Each row of a before or after table is a point. One or more steps were done to the points. Then noise was added and the rows were shuffled. The steps act on columns, c1 being the first. What was done? A step turns or swaps two columns, mirrors them in a line or flattens them onto one, adds a multiple of one to another, or multiplies or shifts one. Angles are multiples of 10 degrees, from the lower column toward the higher: turns from -170 to 170, lines from 10 to 170 but not 90. Use the fewest steps. Two steps may share a column if one is a turn and the other turns, adds or multiplies; they go together, in the order done. Otherwise the lowest column goes first.

Before:
0.34,0.54,-0.31
0.32,0.46,0.24
0.41,0.17,-0.08
0.53,0.41,-0.31
-0.79,-0.28,-0.23
0.13,-0.23,-0.04
-0.03,-0.52,-0.80
0.33,-0.19,-0.30
-0.19,-1.14,-0.56
0.02,-0.70,0.30
0.05,0.56,-0.30
-0.15,0.00,-0.11
-0.13,0.06,0.59
After, 13 rows:
-0.16,-0.57,-0.80
0.09,0.72,-0.19
-0.44,-0.40,-0.24
-0.06,0.20,-0.52
-0.47,-0.48,-0.81
-0.33,0.26,-0.77
0.14,-0.07,0.10
0.11,0.51,-1.32
0.35,1.06,-1.03
-0.48,-0.09,-0.59
0.81,0.15,-0.74
0.11,-0.07,-0.60
-0.62,-0.39,-0.83
Steps: turn c1 and c2 by 170 degrees; shift c3 by -0.50

Before:
0.34,0.12,0.47,-0.17,-0.62,0.69
0.00,0.08,0.51,-0.65,0.10,0.60
0.75,0.39,-0.25,-0.68,0.43,-0.55
0.58,-0.08,-0.10,0.16,-0.15,-0.14
0.36,0.03,-0.64,-0.03,0.10,-0.14
0.43,-0.82,0.39,-0.06,-0.35,0.39
-0.16,0.09,0.89,-0.09,-0.47,0.21
0.26,-0.58,1.12,0.86,0.23,0.18
0.19,0.08,0.05,-0.29,0.22,-0.54
After (9 x 6):
0.46,-0.42,-0.65,-0.70,-0.50,-0.63
0.01,-0.14,-0.25,-0.35,-0.13,-0.57
0.35,0.88,-0.26,-0.01,0.53,0.39
0.52,0.07,-0.24,0.17,0.02,-0.18
-0.25,-0.09,-0.35,-0.69,0.37,0.57
-0.39,0.56,-0.84,0.85,0.71,0.14
-0.24,-0.01,-0.04,-0.11,0.97,0.20
0.48,-0.04,0.07,-0.01,-0.57,-0.14
0.38,-0.17,-0.09,-0.18,0.77,0.63
Steps: turn c3 and c5 by 130 degrees; turn c1 and c3 by -40 degrees; multiply c2 by -1

Before (11 x 8):
-0.87,-0.75,0.79,0.92,-0.19,0.87,0.24,-0.31
0.01,-0.03,-0.16,-0.38,0.45,0.32,-0.22,0.85
0.18,-0.08,-0.54,-0.64,-0.09,0.20,-0.04,0.58
0.35,-0.40,-0.08,-0.08,0.22,-0.01,-0.36,-0.14
0.10,-0.39,0.19,-0.88,0.13,-0.05,-0.45,0.26
-0.50,-1.17,-0.23,-0.01,0.44,-0.42,-0.36,-0.01
0.02,-0.53,0.53,0.15,-0.07,-0.23,0.65,0.16
-0.56,0.23,0.00,0.04,0.14,0.70,0.40,0.05
0.00,0.11,0.05,0.15,-0.21,0.39,-0.24,0.78
-0.70,-0.84,0.67,0.46,-0.35,-0.61,-0.19,-0.58
0.01,0.41,0.36,0.02,0.19,0.23,-0.13,0.44
After (11 x 8):
-0.38,-1.13,-0.40,0.00,-0.17,0.58,0.62,-0.05
0.15,-0.41,-0.60,-0.86,-0.08,0.06,0.22,0.25
-0.76,-0.76,-0.52,0.94,-0.33,-0.82,-0.61,-0.30
-0.44,0.26,0.32,0.05,-0.40,-0.47,-0.32,0.05
0.30,-0.07,0.25,-0.61,0.01,-0.24,0.49,0.63
-0.65,-0.85,-0.77,0.45,0.65,0.39,-0.24,-0.51
0.11,-0.44,0.05,0.14,0.16,0.14,-0.75,0.16
0.12,0.41,-0.28,0.03,-0.28,-0.09,-0.30,0.44
0.44,-0.44,-0.36,-0.12,-0.20,0.08,0.35,-0.08
0.15,0.01,-0.03,-0.39,-0.53,-0.05,0.23,0.84
0.11,0.11,-0.19,0.13,0.05,-0.42,0.10,0.76
Steps: shift c1 by 0.10; add 0.3 times c2 to c7; turn c3 and c7 by -130 degrees; turn c5 and c6 by 150 degrees

Before, 12 rows:
-0.22,0.12,-0.05,0.62,0.58,0.62,-0.34,-0.51,0.25,-0.69,0.28
-0.46,-0.39,-0.17,0.65,0.07,0.81,-0.72,-0.02,0.56,-0.50,-0.39
0.15,-0.10,0.37,0.20,-0.20,-0.20,0.51,-0.34,0.53,0.47,-0.11
0.07,-0.76,0.27,-0.11,0.20,-0.60,0.39,0.28,0.33,0.00,0.16
-0.69,-0.02,0.01,0.71,-0.20,0.16,-0.76,-0.73,0.06,-0.73,-0.14
-0.14,-0.09,-0.47,-0.04,-0.44,0.69,0.03,0.11,-0.56,-0.72,-0.32
-0.60,-0.53,0.44,-0.32,0.02,-0.03,0.56,-0.28,0.62,0.24,0.32
-0.03,-0.67,-0.17,-0.28,0.29,-0.21,0.06,-0.63,0.52,0.39,0.01
-0.19,0.12,0.25,-0.33,-0.01,0.74,-0.28,0.32,-1.14,-0.50,-0.91
-0.50,-0.05,-0.26,-0.12,0.43,-0.46,0.54,0.16,0.44,0.30,-0.08
0.02,-0.11,0.20,-0.63,0.00,-0.51,0.12,-0.04,1.04,0.22,0.28
-0.44,-0.13,-0.12,0.64,-0.12,0.54,-0.86,-0.20,0.03,0.02,0.41
After, 12 rows:
-0.27,0.14,0.61,0.57,0.21,0.50,-0.22,0.14,0.21,-1.74,0.31
-0.73,0.00,-0.15,0.62,0.14,0.03,-0.83,-0.09,0.08,-2.28,-0.26
-0.40,-0.39,0.09,0.70,0.65,0.53,-0.66,0.47,0.52,-0.38,-0.34
-0.63,-0.12,0.51,-0.13,-0.17,-0.47,0.53,-0.09,0.50,0.60,-0.10
-0.06,-0.09,-0.02,-0.62,-0.35,-0.29,0.16,-0.30,1.02,-0.01,0.27
0.03,-0.75,0.24,-0.15,-0.67,-0.28,0.46,0.23,0.31,0.72,0.11
0.19,-0.15,-0.31,0.24,-0.35,0.02,0.56,-0.77,0.55,-0.84,-0.16
0.03,-0.67,0.22,-0.24,-0.22,-0.12,0.06,-0.92,0.53,-1.64,0.13
-0.63,-0.57,-0.13,-0.32,-0.29,0.24,0.63,-0.49,0.63,-0.58,0.29
-0.22,-0.12,-0.26,-0.04,0.86,0.12,0.01,0.86,-0.53,0.08,-0.34
-0.45,-0.18,-0.01,0.57,0.39,0.36,-0.93,-0.31,0.08,-0.60,0.43
-0.16,0.11,-0.15,-0.34,0.29,0.74,-0.32,0.71,-1.13,0.74,-0.91
Steps: turn c3 and c5 by -110 degrees; turn c5 and c6 by -40 degrees; multiply c8 by 3; turn c8 and c10 by 70 degrees
